Each row of a before or after table is a point. One or more steps were done to the points. Then noise was added and the rows were shuffled. The steps act on how far a point lies along the listed directions, d1 being the first. What was done? A step turns or swaps two directions, mirrors them in a line or flattens them onto one, adds a multiple of one to another, or multiplies one. Angles are multiples of 10 degrees, from the lower direction toward the higher: turns from -170 to 170, lines from 10 to 170 but not 90. Use the fewest steps. Two steps may share a direction if one is a turn and the other turns, adds or multiplies; they go together, in the order done. Otherwise the lowest direction goes first.

Directions:
(1): [ 3.4 -4.7]
(2): [-4.7 -3.4]
Before (9 x 2):
[[ 3.8 -4.5]
 [-3.0 -1.7]
 [ 1.1  4.6]
 [ 2.4  8.5]
 [-1.1  4.7]
 [-2.0 -5.9]
 [ 1.3 -2.5]
 [ 2.1  7.5]
 [ 1.6  4.0]]
After (9 x 2):
[[ 0.5  7.8]
 [ 0.2  8.7]
 [-5.1 -2.9]
 [-1.8 -1.8]
 [ 2.5  3.9]
 [-0.5  4.1]
 [ 0.4  4.7]
 [ 0.0 -6.3]
 [ 2.4 -2.6]]
Steps: swap d1 and d2

Directions:
(1): [ 5.0 -0.1 -3.3  5.5]
(2): [-1.5 -2.3  5.9  4.9]
(3): [ 0.2 -7.8 -1.8 -1.4]
(4): [ 6.2 -0.3  4.2 -3.2]
Before (14 x 4):
[[-1.7  3.5 -7.8 -0.6]
 [-2.0  3.8 -7.3  0.9]
 [ 3.4  5.2  0.5 -4.7]
 [ 5.0  2.5  3.9  0.9]
 [ 3.0  7.8  1.8 -1.9]
 [-3.1 -0.2 -6.4 -0.2]
 [-1.0 -1.6 -6.0  2.2]
 [ 2.8  9.0  2.6 -0.7]
 [ 3.6  6.7  0.2 -2.2]
 [ 2.8 -3.6  2.2  3.6]
 [ 4.2 -3.5  1.2  5.1]
 [ 1.4  0.8 -6.2 -1.3]
 [ 1.8 -3.7  2.7  1.1]
 [ 6.3  8.0 -0.3 -1.4]]
After (14 x 4):
[[ 3.6 -6.8  1.2  5.0]
 [ 4.4 -1.4 -1.7 -5.3]
 [ 4.0  1.3 -2.0 -2.5]
 [-1.1 10.6 -6.5  1.9]
 [-1.2  4.7 -3.8  4.1]
 [ 5.2 -5.2  2.9 -0.4]
 [ 1.3 -7.8  2.1 -0.3]
 [ 1.8  3.7 -5.6 -0.7]
 [-2.9  7.7 -4.8  1.9]
 [ 3.2  4.1  1.1 -0.8]
 [-2.2 12.4 -5.1  3.6]
 [ 2.5 -7.1  2.3  2.9]
 [ 7.3  1.1 -1.7 -2.0]
 [ 3.8  2.0  0.2 -2.5]]
Steps: turn d1 and d2 by 10 degrees; add 1.5 times d4 to d3

Directions:
(1): [ 4.5  4.8  2.5  5.4  5.1 -2.1  3.6  3.2]
(2): [ 3.4  5.8 -5.6  0.5 -0.2 -1.0 -6.8 -2.7]
(3): [ 6.9 -4.9 -3.2  0.2 -4.3 -1.8  0.2  5.2]
Before (13 x 8):
[[ 3.3 -2.8 -0.1  0.0 -0.2  0.4 -0.5  4.2]
 [ 3.9  8.6 -1.4  4.5  3.6 -0.6 -5.0 -5.7]
 [ 8.6  2.3 -5.3  1.5  0.4 -2.9 -5.9 -0.4]
 [ 5.8 -0.9 -2.9  3.7 -0.8 -1.3 -2.5  2.4]
 [ 3.0 -0.7 -1.4 -1.8 -1.1  0.9 -1.5  1.9]
 [ 9.4  6.7 -4.2  0.8  0.0 -1.1 -3.4  3.6]
 [ 4.2 -9.6  0.8  0.1 -1.7 -0.6  6.9  8.3]
 [-4.2  2.5 -2.1 -2.4 -1.7 -0.5 -5.6 -4.4]
 [ 6.7  2.5  0.2  4.3  2.5 -2.2  0.6  3.5]
 [-1.9  3.2 -3.6 -0.8  0.1  0.3 -3.9 -3.0]
 [-4.9 -1.9 -0.6 -3.9 -1.3  5.3 -4.7 -3.2]
 [ 2.8  8.2 -3.2  3.6  1.2  1.3 -5.4 -2.9]
 [ 6.4 -4.4  4.7  2.6 -0.6 -0.3 12.2 11.2]]
After (13 x 8):
[[ -1.0  -1.9   0.1  -3.3  -1.2   1.9  -0.2  -0.5]
 [  1.6 -11.1   0.5  -2.8  -4.0  -0.5   1.8   2.7]
 [  4.1  -1.5  -4.2   0.0  -2.5  -1.3  -0.9   2.9]
 [  4.0   2.7  -4.6   0.2  -0.1   2.5  -7.1  -0.5]
 [ -2.3  -5.6   5.4   0.2   0.3   1.1   4.4   2.8]
 [ -3.7  -2.1   1.7  -2.2   0.4   2.2  -1.0  -0.4]
 [  8.3  -7.1   1.1   3.6  -3.2  -0.9   3.2   4.9]
 [  5.8  -5.4  -1.1   1.6  -4.8   0.9   2.3   5.9]
 [-11.7   0.2   3.5  -2.7   3.7   3.8   2.1  -6.2]
 [  4.8   0.9  -4.8  -0.4  -4.1  -3.2  -4.3   2.2]
 [  0.2  -7.7   2.8  -4.7  -5.4   2.5   4.9   6.1]
 [ -3.8  -7.3   1.7   0.1  -2.4   2.1   0.9   0.0]
 [-12.0   3.8   9.1  -2.2   5.0   5.1   8.1  -3.0]]
Steps: turn d2 and d3 by 110 degrees; turn d1 and d2 by -60 degrees

Directions:
(1): [ 1.1 -2.2  0.1  2.9 -6.1  1.7  6.7 -6.9  1.1]
(2): [ 3.4  5.9  6.7  1.7 -1.7 -6.5  1.7  0.7 -2.5]
(3): [-6.1  1.0 -1.3 -1.9 -5.4  0.7  4.1  6.1 -4.6]
Before (14 x 9):
[[ 0.2 -1.5  0.1  1.1 -3.3  0.8  1.9 -2.3  1.7]
 [-6.1  1.4 -2.3 -2.7  4.9  0.3 -3.7  8.7 -0.6]
 [ 6.2  1.6 -0.2  3.5  6.4 -0.1 -1.0 -7.7  2.4]
 [ 7.4  3.0  5.8  4.2  1.2 -2.0  2.9 -6.9  3.2]
 [ 4.7  2.9  2.6 -1.4  6.8 -3.5 -8.9  4.0  0.9]
 [-4.3 -1.0 -1.5 -4.1  5.6 -0.1 -5.2  8.3 -0.8]
 [ 3.3  3.3  3.0  0.7  6.0 -3.9 -4.7 -0.3  3.2]
 [ 3.6  2.8  3.0  1.3  4.8 -5.2 -3.2  1.8  0.4]
 [ 2.0  3.8  3.3 -2.5  0.5 -6.5 -2.3  4.3 -1.3]
 [-5.6 -5.0 -5.1 -3.3 -2.2  3.9  1.1  4.6 -0.2]
 [ 0.5 -1.4 -0.6  0.0  2.1 -0.3 -1.4 -1.1  4.0]
 [-2.4 -0.7 -4.8 -3.7  5.8  2.1 -7.5  7.3  0.5]
 [ 1.9  2.6  3.6  2.6 -1.0 -2.0  2.2 -0.7 -0.8]
 [ 0.3 -2.7 -0.6  1.0 -3.8  0.9  2.4 -4.5 -0.6]]
After (14 x 9):
[[  8.4   0.9   4.0   3.7   6.0  -5.0  -3.0  -5.4   4.2]
 [ -1.1  -1.3  -1.1  -0.5   0.1   0.2  -0.3  -0.1   3.0]
 [  7.2   1.2   4.0   3.1   6.2  -3.7  -3.4  -6.6   6.3]
 [  6.1   1.9   4.8   3.4   3.9  -2.8  -1.9  -3.8   2.2]
 [ -1.1  -0.3   0.0  -0.4  -1.3   0.6  -0.6   1.3   1.0]
 [  8.5   0.1   3.6   2.3   3.9  -2.4  -4.4  -5.1   4.3]
 [ -6.3  -2.5  -1.8  -2.5  -2.7   1.5   3.0   4.8  -2.1]
 [ 12.5   3.4   7.1   4.9   9.3  -4.0  -3.8  -9.0   6.5]
 [ -7.4   0.0  -2.8  -0.7  -2.9   2.1   4.2   5.0  -1.1]
 [-12.1  -3.5  -6.6  -4.9  -8.3   4.7   5.8  10.6  -5.1]
 [  8.4   1.7   4.7   0.5   2.0  -6.4  -2.9  -4.4   3.1]
 [  7.0   1.5   0.1   3.5   8.0  -0.5  -2.8  -7.1   2.8]
 [ -6.3  -1.7  -5.8  -2.5  -4.2   4.1   2.8   5.4  -2.1]
 [ -1.4  -1.4  -0.8  -1.1  -1.4  -0.2  -0.4   0.0  -1.7]]
Steps: multiply d1 by 0; add -1.5 times d2 to d3

Directions:
(1): [-6.1 -0.6  2.0  1.8  2.2  4.9 -0.8  0.2 -5.4 -9.6 -1.4  1.3]
(2): [-1.9  0.0 -4.6  7.5 -1.7 -4.5  0.2  1.1  7.5 -5.2 -2.2 -1.7]
Before (12 x 12):
[[ -0.9  -0.6   2.1  -1.5   1.2   6.6  -2.5  -0.9  -6.2  -2.7   2.6   1.6]
 [  9.2  -0.5   2.4 -10.8   0.9  -1.7   2.8  -0.5  -1.0  16.1   4.8   0.0]
 [  0.2   1.3  -4.3   4.3   0.4  -2.7  -0.6  -0.1   6.3  -7.3  -2.6  -1.5]
 [ -3.5   0.4  -1.2   2.9   1.6  -0.5   1.4  -0.3   1.9  -3.9  -0.4  -1.4]
 [ -0.5  -1.3  -4.5   5.5  -1.9  -2.4   0.1   1.3   3.0  -4.0  -2.4  -0.7]
 [  1.7   2.6   0.1   0.5   1.0   0.4   0.1   0.2  -0.4  -1.3  -1.4  -0.3]
 [ -4.7  -2.9   7.7  -4.3   1.3   9.9  -1.2   0.7 -10.9  -4.0   0.3   4.0]
 [ -4.2   0.5   0.7   0.6   4.3   4.6  -1.8   0.3  -4.1  -9.1  -1.3   0.0]
 [  2.3   0.0  -0.2   2.3  -1.1  -5.1  -1.9   2.7   4.9   0.3   0.1  -2.7]
 [  2.8   2.1   1.2  -2.9  -0.1  -2.2   1.6  -1.2   0.3   9.3   1.1  -2.4]
 [ -4.6  -1.2   3.9   1.0   2.0   6.0  -1.1   2.6  -7.8  -6.2   1.0   3.4]
 [ -3.1  -2.0  -1.7   5.6  -2.1   2.5   1.4   0.9   4.7  -3.9  -0.1   0.0]]
After (12 x 12):
[[ -3.3   0.3  -0.1   0.7   2.1   0.8   1.0  -0.4  -0.1  -2.5  -0.1  -0.7]
 [ -0.3  -1.2  -4.4   5.1  -2.8  -2.6  -0.3   0.7   2.6  -3.2  -2.4  -0.5]
 [ -2.9  -1.2   8.3  -5.6   3.7  10.2  -0.8   1.6 -14.8  -1.5   3.0   5.2]
 [ -3.1  -2.4  -0.7   3.6  -1.8   3.2   1.2   1.0   2.5  -2.9   0.4   0.5]
 [ -2.7  -2.7  12.7 -11.9   2.4  14.3  -1.1  -0.6 -17.9   0.8   2.6   5.3]
 [  7.0  -0.4  -3.2  -2.0  -0.9  -7.0   2.4   0.6   7.9   9.7   2.4  -2.3]
 [  2.4   2.2  -0.6   0.4   1.1   0.7   0.6   0.4  -0.8  -0.9  -1.0   0.5]
 [  1.9   2.4  -2.4   1.8  -0.8  -5.0   1.7  -0.3   5.5   6.5  -0.1  -3.7]
 [  1.4   0.1  -1.5   4.7  -1.3  -6.9  -2.0   3.0   8.3  -1.8  -0.7  -3.4]
 [ -0.1   1.6  -4.2   3.6   0.2  -2.4  -0.6  -0.4   5.4  -6.7  -2.5  -0.7]
 [ -2.0   0.4   5.0  -5.8   6.1   8.7  -1.9  -0.8 -10.4  -4.2   1.3   2.0]
 [  0.0  -0.7   4.9  -4.7   1.9   9.0  -2.3  -1.3 -10.6  -0.5   3.4   2.2]]
Steps: add -1 times d1 to d2

Directions:
(1): [-1.8  2.1 -0.9  6.1  4.4 -3.7  3.1 -6.0 -9.5  0.7  2.9 -1.0 -3.3 -5.6
  4.4  1.6 -0.5 -2.7]
(2): [-5.0  1.4  4.7  3.9  0.2 -1.9 -4.2  4.5 -7.4 -1.1 -3.1 -2.8  2.0  8.0
 -5.2 -0.6 -1.8 -4.3]
(3): [ 1.2 -8.0 -5.6  0.3  5.1  9.4 -2.9 -0.4 -4.5  2.0 -0.5  0.2 -1.8  4.8
  2.1  1.7  4.3 -0.3]
Before (10 x 18):
[[ -1.0   0.3   2.8  -0.1   1.1  -1.2  -0.2   1.5  -5.2  -0.5   0.2  -2.0
    2.3   0.4   0.8  -1.7  -0.4   3.4]
 [  4.1  -0.1  -3.5   3.2   3.4   3.2   4.4  -5.3  -3.9   1.8   3.9   2.0
   -2.2  -7.6   7.6   0.8   4.1   2.9]
 [  4.4  -4.0  -6.1   0.1   3.5   2.3   1.9  -6.8  -1.6   1.6   3.8   2.0
   -3.1  -7.9   8.4   2.1   2.7   2.1]
 [  4.6  -1.0  -5.8  -3.6  -1.0   0.0   3.5  -4.8   5.4   0.8   4.0   3.3
   -3.1  -7.2   4.4   1.7   3.1   4.0]
 [  2.0   4.2  -0.2  -3.3  -3.5  -5.1   3.4  -3.8   5.5  -1.0   0.8   1.7
   -0.1  -9.1   3.3  -0.2  -1.9   1.1]
 [  5.5   0.3  -8.5  -0.8   5.4  -0.2   6.9 -11.1   2.3   2.1   7.6   1.3
   -4.7 -15.0   6.5   3.9   1.6   4.4]
 [ -2.5  -1.5   1.2   3.9   3.9  -1.4  -1.1   0.9 -10.0   0.6   1.0  -1.6
   -2.5   2.3  -0.6   1.8  -0.4  -3.2]
 [ -2.4  -2.1   1.2   4.6   1.9   1.8  -2.2   1.0  -7.9  -1.9  -2.3  -2.7
   -0.7   5.2  -1.8  -0.2  -1.9  -3.0]
 [ -0.4   3.2   1.4   1.4   0.2   0.9  -1.5   0.4  -3.2  -1.2  -1.0  -1.4
    0.2  -0.5  -0.4   0.6  -0.2  -0.3]
 [ -2.2  -2.0  -1.0  -0.2   0.5   2.6  -1.7   4.0  -4.0   1.2  -1.4   0.5
   -0.1   3.0  -2.0  -2.2   0.7  -1.5]]
After (10 x 18):
[[ -7.1   3.8   3.0   9.3   6.6  -4.9  -2.3  -0.4 -17.9  -0.5   0.7  -6.0
   -1.0   4.1  -5.7   3.1  -2.7  -6.6]
 [  0.5  -7.8  -0.8  -3.3   1.1   6.5  -5.0   5.8   0.6   0.6  -1.6   0.1
    0.7   7.5  -2.7   1.4   2.1   0.4]
 [ -3.1   1.7  -0.2   6.5   2.9  -5.5   0.3  -3.4 -11.9  -0.4   2.4  -1.8
   -3.0  -0.4   0.8   2.5   0.7  -3.1]
 [ -2.3  -2.1   1.4   7.8   5.0   5.4  -3.8   2.4 -13.7   1.1  -1.8  -2.6
    1.0   7.6   0.1   0.0   3.9  -3.1]
 [ -4.5  13.8   8.8   3.0  -5.6 -16.6   3.0  -2.2  -1.4  -3.4  -0.2  -1.4
    2.3  -8.5  -1.9  -1.6  -7.6  -4.3]
 [  2.6  -8.7  -3.0  -3.6   0.5  10.6  -2.5   2.9   3.1  -1.2  -2.3   0.8
    0.0   7.0  -1.8  -0.3   1.7   2.4]
 [  0.3  -0.2   2.6  -2.7  -0.5  -0.1  -0.4   3.3   0.0  -0.5  -0.4  -1.0
    2.4   1.0   0.0  -2.4   0.2   5.3]
 [  1.3   3.0   1.2  -1.1  -1.8   1.3  -2.1   1.7   1.5  -1.1  -1.6  -0.5
    1.5   0.1  -0.8  -0.2   0.2   1.1]
 [ -2.7  -6.7  -1.8   6.3   7.0   5.3  -6.4  -0.3 -16.1   1.0  -1.5  -2.7
   -0.5   7.0   1.5   2.9   2.4  -4.9]
 [  0.9  -6.3  -6.2  -2.5   1.8   8.1  -1.4   2.3  -0.2   2.7  -0.5   2.6
   -1.3   1.5   0.4  -1.5   3.6   1.6]]
Steps: turn d1 and d2 by 110 degrees; multiply d3 by 2.5
